Every row gives one point. Each table stands for the endless flat space through its points: a line for two points, a plane for three, and so on. Write the one point that lies in both, or say that there is none.

First (2 x 3)
[[-2.9 -1.8  0.0]
 [-3.7  0.6  3.6]]
Second (2 x 3)
[[-4.0 -2.5  1.8]
 [-3.7 -0.1  1.8]]
They share: no point

First (5 x 6)
[[-4.0 -1.2  1.1 -3.4  5.1  1.2]
 [ 1.1  0.8  1.4  1.4  0.3  2.5]
 [-0.2  2.0  1.3 -1.1  1.4  1.6]
 [ 0.4  2.9  0.0  1.4  3.5  0.0]
 [ 0.3  2.1  3.2 -0.4  1.0  2.6]]
Second (2 x 6)
[[-2.3 -2.9 -1.5 -0.4  4.1  3.1]
 [ 0.7  1.1  1.5  0.6  0.1  1.1]]
They share: [-0.5 -0.5  0.3  0.2  1.7  1.9]

First (4 x 11)
[[ 2.4 -2.7  5.2  0.2 -1.9  2.2 -1.2 -1.9  0.7  4.1 -0.7]
 [-1.8 -4.2 -0.7  4.3  4.4 -5.4  4.2 -2.7 -0.4 -1.2  3.0]
 [ 0.1 -4.7  0.6  5.1  3.3 -0.2  1.9 -0.6 -2.2  4.9  4.6]
 [-0.8 -1.7  1.8  0.3  0.9 -1.4  2.2 -1.2  2.6  1.3 -0.5]]
Second (3 x 11)
[[-1.6 -5.6  1.3  3.5  1.6 -1.7  0.9 -0.6  1.8  1.4  1.5]
 [-0.4 -3.7  1.7  3.4  2.2 -2.2  2.3 -0.9  0.5  1.0  1.3]
 [-3.1 -5.5  0.5  2.8  2.5 -1.0  0.5 -1.2  2.0  2.2  2.5]]
They share: no point

First (6 x 14)
[[ 0.2  1.3  3.7 -0.7 -1.2  0.9  1.7 -1.7 -0.4  1.6 -2.4  1.3 -1.1  2.1]
 [-0.2  4.3  2.9 -3.1  0.4 -1.7  4.1 -5.7 -3.2  0.2 -6.0  1.9 -1.9  1.1]
 [ 0.4 -0.7  2.0  1.4 -1.5  2.7  0.2  0.9  0.4  1.5  0.9  1.4  1.6  3.7]
 [ 1.9  3.6 -0.1 -3.5  1.4 -2.3  4.7 -4.8 -4.2  0.9 -4.0  1.4 -1.8  0.6]
 [ 2.1  4.2  2.1 -3.4 -1.2 -5.1  6.2 -1.9 -0.9 -0.7 -1.2 -0.9  0.4 -0.4]
 [ 7.0 -1.6  2.9 -4.6 -0.6 -3.6  3.8  3.6  2.2  4.8  2.7 -3.7 -3.8 -2.0]]
Second (4 x 14)
[[ 2.4 -0.7  2.1 -2.0  0.9 -1.2  1.4 -0.6 -0.5  0.9 -0.1  1.3  0.6  2.6]
 [-1.4 -2.1  4.1 -3.6 -1.7 -1.6  5.0  0.0 -1.7  2.9 -0.7  2.1  2.4  2.0]
 [-1.7 -2.5  4.4 -3.3 -2.4 -0.5  5.1 -0.3 -2.1  2.7 -1.7  2.6  1.6  1.0]
 [-0.6  1.5  4.5  0.6 -0.9  4.4  2.4 -2.6  1.3  1.5 -3.9  0.1 -2.8  1.6]]
They share: no point
